Each wall is flat, endless, passes through zero and stands at right angles to its row. A trip goes straight from one point to another. List the walls that it crosses, first one first.
In the rows, zero is written as 128.

Walls:
(1): [176 178]
(2): [157 156]
(3): [141 127]
(4): [158 135]
(5): [131 107]
(6): [116 133]
(7): [133 163]
(8): [113 125]
Trips:
[114 112] to [109  79] -> 6
[ 72 108] to [ 98 104] -> none
[154  98] to [143 142] -> 2, 1, 7, 5

Walls:
(1): [124 171 149 116 172 144  89 165]
(2): [178 141 149 115 157 185 126 135]
(3): [191 190 115 169 105  87 133  88]
(4): [135 165 125 117 120 106 130 134]
(5): [133 114 157 109 123 105  97 148]
(6): [120 131 116 110 119  99 116 135]
Trips:
[128 139 187 161 157 190 148 175] to [129 154 155 127 149 136 173 105] -> 3, 4
[148 130 138 134 121 115 134 136] to [129 160 124 158  78 149 117 122] -> 6, 5, 2
[166 142 118 129 112 170 126  87] to [101 179 156 113 159  92 162 121] -> 4, 1, 6, 2
[ 84 135 134 112  95 174 142 129] to [139 137 116 192 101 149 141 168] -> 2, 3

Walls:
(1): [160 159  95  95  78 187 140  95 154  79 150 140  86  97 115 105 106 114]
(2): [177 134 124 114 102 149 160 140 130 155 149 148 149 112 136 149 134 132]
(3): [131 100 197 159 110 103 114 129 111 159 169  95 112 118 159 135 125 108]
(4): [161 106 123  76 119  87 148 130 124 163 112  82 124 139 150 105  97 133]
(5): [133  98 190 153 169  60 131 112 151 111 153 150 157 157 146  68 157 111]
(6): [168 160 170 132 134 142 133  96 119 138 135 149 116 173 122 163 134 144]
(7): [140 151 168  92 120 107 113 133 126 146 157 108 117  96 138 163 144 140]
Trips:
[179 168 156  86 137 157 156 137 167 158 174 144 157 158 129 123 109 156] to [165 109 152 170 120  81 105 148  89 115 143 133 155 104  98 142 155 108] -> 3, 1, 4
[159 183 166 144 137  96 148 121 188 108 173 149 163  87 122 136 154 148] to [187 104 127  96 142 131 140  73 117 133 149 145 180 132  68  92 113  75] -> 3, 4, 7
[135 122  98 158 128 147 203  95 117  98 115  83 147 121 114 149 130  77] to [166  78  97 147 118 175 141  92 117 143 127 145  79 148 144 140  87 143] -> 4, 6
[158 150 147 117 139  84 133 122 120 114 138 136 130  61 130 113 145 120] to [169 157 135  93 140 155 133 130 110 160 108 113  96  93 120 136 128 156] -> 6, 5, 3
[127 186 124 150 133  91 131 130 156 134 150  98 154 152  85 183 143 150] to [129 110 146 115  81  96 128  98 129 132 116 122 155 127 156 101 134 111] -> 5, 3, 4, 6
